Each row is a point. The last column is the point's height on a tilted bowl or saddle (a function of degree 2), plus a little noise. Along how many of its main directions does it bend up, bend down or stay straight?

Points, 15 rows:
[[  1  -3  25  -4]
 [ -2 -14 -25   5]
 [  6 -50  16 -37]
 [-19  22 -18  10]
 [ 35  65  32 -49]
 [ -5  27  52 -32]
 [-41   3 -43  -9]
 [ 15  19 -95 -64]
 [-26  45 -25  -5]
 [ -3 -31 -37 -12]
 [ 56 -40  12 -73]
 [-38  24  -3  -4]
 [ 50  45 -16 -34]
 [-32 -30 -12 -12]
 [-30 -55  47 -75]]
Directions: 0 up, 3 down, 0 straight

Points (26 x 5):
[[ 49 -38  52  14  45]
 [-26 -20 -47  11  16]
 [-39  -6  65   8  39]
 [-17 -28 -40  81  22]
 [-22   9  -8  71  -5]
 [  9   6 -12  -7   7]
 [ -3 -49  -1 -39  24]
 [ 25  74 -18  41  37]
 [-26  67 -76   0  67]
 [  9 -47  16  -2  22]
 [ 26 -10  -8 -39  15]
 [ 64   6   2  25  36]
 [-18  16 -26  -8  11]
 [ -2 -10 -20 -29  14]
 [-25  43  12  54  -4]
 [ 30  44  15  92  32]
 [-13  58  17 -79  80]
 [-59 -36  -5  27  22]
 [-55   6  40 -56  64]
 [ 11 -50 -18 -18  24]
 [ 41 -13 -76  19  64]
 [ 51  27 -30  16  38]
 [-45   0  -1 -32  27]
 [-29  44  17 -61  59]
 [ 57  -8   6  35  34]
 [  0  81  26  67  23]]
Directions: 3 up, 0 down, 1 straight

Points (46 x 7):
[[ 10  -8  49  -2 -17  30 -50]
 [  2   6  -1  -1 -21  14   9]
 [ -5  12  -2  27 -15  -4  21]
 [ 21  -6  23  -7  15 -17 -13]
 [-30  -6 -83  28  14   2 -47]
 [  7  29  15  38  22  38 -14]
 [-13  -1  19  -7  23  14  -8]
 [-46  25  16 -11  22  -3  38]
 [  3 -26   1  -2 -30  61 -48]
 [-14  40   0  17 -14  25  21]
 [ 45  11 -50  67   6  33  69]
 [-16  31  36   3  -1  33 -18]
 [-62   6  37  -1  -1 -78  95]
 [ 24  40 -20  16  29 -14   2]
 [  3  10 -13  21  -5 -13  16]
 [ 39  -3   2  39   8 -35  -3]
 [-10   4  39   4 -20  16 -19]
 [ 27   9 -30 -11 -18  -4  29]
 [ 14  11   7  -6  13  12   5]
 [-21 -12  29  47  13 -19 -18]
 [-41  21  19 -10  11   2  25]
 [ 19   1   8 -12  24  10   2]
 [ -3  -1  -7 -26  10 -39   0]
 [-35  33 -19   7  41  30  10]
 [ -1 -29 -25  12  48  11  10]
 [ -2 -14 -11  -2  31 -21  -2]
 [ 15 -11   0  79   6  12  -7]
 [-12 -33  -1 -35 -54 -10 -41]
 [ 35   6   0  24  -2 -15  24]
 [-11 -39  10  20 -47   8 -16]
 [-22   3  31 -19  -5   9 -14]
 [ 13  10  21  33  50   7 -33]
 [ 65  43   8  28  41  -8 -15]
 [  0   3   0 -25 -20  20 -10]
 [  3 -95  26 -28 -31   6 -69]
 [ 29  26  31   8  15   5  -6]
 [-11 -25  11 -29 -57 -25 -20]
 [ 11  16  24 -41  32  -5 -12]
 [-25  13  -5 -46  -2   4   7]
 [-21  -5  40  14  29  27 -40]
 [ -2 -31  -4 -46  42   5  21]
 [  7 -19 -13  -3   3  26   6]
 [-52  42  30   5   5   1  52]
 [-21  13 -13 -25  54  23  31]
 [-26  27 -22  -1 -30  43 -13]
 [  0  24 -15  -1  26  38  12]]
Directions: 2 up, 3 down, 1 straight

Points (46 x 7):
[[-35  -9  36 -18 -21 -37  34]
 [ 34  22 -41 -50  34   4  53]
 [-16  23 -35  39 -32  -1  41]
 [-10  45  23 -44 -31  27  39]
 [-17  19  41  32  20  79  66]
 [  6  21 -18 -42  24  -7  29]
 [ 24 -32  37 -41   0   7  21]
 [ 10   9  21 -40 -20  33  18]
 [ 10   8  10 -56   7  -3  22]
 [ 34  26 -10  14   4   7  32]
 [-28  -4  -7  33  -3 -15  28]
 [ 61  -3 -12   1   6   5  37]
 [-39  -4  23  -4   4  20  28]
 [ -1  -6  32  -3 -33 -10  19]
 [ 12   2  -3   4  -6 -23  13]
 [ 64  26 -26   1  29   9  62]
 [ 24 -10   3  34  35  45  44]
 [-12 -18 -13 -35  15 -45  13]
 [  5  -2  11   0  18  13  13]
 [  5 -18  13   4 -51   0  23]
 [ 19  -4   6  20 -30 -46  38]
 [ 54  21 -33 -10 -11   7  41]
 [-10  23   8 -36 -19 -23  23]
 [-14  19 -13   7 -36  56  16]
 [  5 -18 -37  -6 -56 -25  36]
 [-18 -18  20  16  19  33  26]
 [  5   1   7  11  46  12  27]
 [  8  35  18  -6 -22   0  24]
 [ 43 -43  -5  12  13  -2  29]
 [ -5 -61  21 -12 -15   5  30]
 [-68   1  40  15 -17 -43  71]
 [  8  24  -1 -30 -25  -2  17]
 [ -7   1  -3  21  43  14  30]
 [ 26  45  -2 -34 -22  -4  35]
 [-30   7  -2  55  -6 -13  45]
 [  3 -16   7  -5  95  50  92]
 [-30  37  15  -9  42  13  57]
 [-25 -13 -12   9 -21   0  17]
 [ 18  -6  17 -19   6 -18   8]
 [  0  11  41  -1 -12  55  26]
 [-26 -58 -24 -27  -2  27  41]
 [-12  17  16  -3 -45   6  20]
 [  9  21  21  14 -20 -27  29]
 [ 73 -13  14  17 -45 -26  80]
 [ 19 -44  -5  -8   6  15  18]
 [-13  -4 -18   8 -24  54  15]]
Directions: 5 up, 0 down, 1 straight

Points (65 x 9):
[[ -5  -8  30 -11  19  65   1  13  11]
 [-19  -2  33 -15  19  -1 -25  38 -16]
 [-29  56 -57  -7  -4   2 -27  48  11]
 [ 41   1 -30   8 -41  31  10  20   9]
 [-35 -28 -18 -43 -26  26 -32 -33 -17]
 [ 17  31   0  12 -15  -3   8  57  -5]
 [-15  -2  -9 -34  13  19  26   3  -7]
 [  5   5  -2   1 -11   9  21  11  -8]
 [-31 -32   3   1  18 -23 -66 -42 -40]
 [ 43 -11   3   7 -20   0  22 -19 -24]
 [-12 -26 -10  28 -34  -1  -5 -15 -27]
 [-56  14  -5  19 -18 -19  -9 -25 -36]
 [-49 -34  60  16 -12  13   3  44   9]
 [ 12  20   0  16  -7 -12   6  25 -17]
 [ 24  11 -38  24 -40  22  23  14   0]
 [  2 -18 -42 -12 -36  30 -36  -3   1]
 [-25 -29   5 -15  -8 -33 -39  28 -38]
 [ 35  21   1  15  12 -50  13 -32 -27]
 [-23 -35 -10  18  39 -72  23 -33  -1]
 [-34 -14 -15  -2   3   6  -7  22 -20]
 [ 26   3  21 -28   5   0 -37   2  -8]
 [-20  25 -24 -29  -2   5  48  18 -17]
 [-50  -6 -28  18 -16 -52  28  31 -58]
 [  7 -43 -29 -36  26  15 -18  28 -24]
 [-51  16 -50  22 -12  21  47  19 -26]
 [  2 -22  17 -26   6   4 -25   9  -8]
 [ 17 -14 -17 -26 -38 -19 -38  -6  -3]
 [-34  30  35   5  60  11 -95 -10 -95]
 [-40   7  17 -33 -15  27   7 -16  -5]
 [ 44  31 -12  30  10  27  11 -34 -26]
 [ 31  19 -52 -32 -26 -40 -17 -22  37]
 [-18  25  42 -27  38 -13  21 -30 -27]
 [-40   9  42 -10  20  27  11   0  -8]
 [-17 -21 -14  -7 -22  -8 -78  -4 -55]
 [ -1  36  -9  13  41  27 -66  -8 -41]
 [ -7 -11 -28  26  50 -13  -6  16 -40]
 [ 11  -3  13 -15  25 -42  35 -21 -19]
 [ 19 -18  -6   4  19 -52 -30  -5 -20]
 [  3  -6 -27 -10   4  28 -34 -38  -5]
 [-17  34  33  -8   6  19 -11 -47 -26]
 [ 46 -16  10 -26 -50   8  -4   6   1]
 [-34  62   6  -3 -56 -23 -18  54  26]
 [ 38  34 -25 -31  49   8 -62  27 -32]
 [ 10 -46 -29   8 -18 -38   5  31 -50]
 [-11   3  11  41  -9 -59  19 -22 -42]
 [ 28 -17  11 -21  22  22   2 -20  -4]
 [-31   5  20 -45  11  -9 -16   1 -12]
 [ 53  10   2  31   7 -28 -42  11 -44]
 [-17  -7  22  57   4  -7 -38  17 -37]
 [-20  11 -15   5   3 -17  -6  28 -22]
 [ 20   2  55 -16  28 -37  28  29 -23]
 [  0  -6   0  36 -21  11 -32 -30 -28]
 [-27   1  21  10 -60  37 -40  21  -6]
 [ -9  10 -25 -21  48 -29  28  34 -47]
 [-12  37  26 -30  25 -35  24 -63 -30]
 [ 20  19 -10 -13   6  10 -29  39  -4]
 [-60  15  10 -31  32 -29  -7 -34 -33]
 [-27 -39  55  14  23 -59  19 -16  11]
 [-29   8 -58  24  21  17  26 -50 -31]
 [-41 -27  68  12  71  21  21  17  28]
 [ 15   9  20  39 -40 -14 -16  27 -30]
 [-10 -54  10 -19  21 -69   7  37 -19]
 [-19   2 -29 -13   7 -15 -11   5 -17]
 [ -7  26  -6  13  32 -22  12  52 -39]
 [ 27  35  28 -21 -10 -16 -28  -6   0]]
Directions: 2 up, 4 down, 2 straight
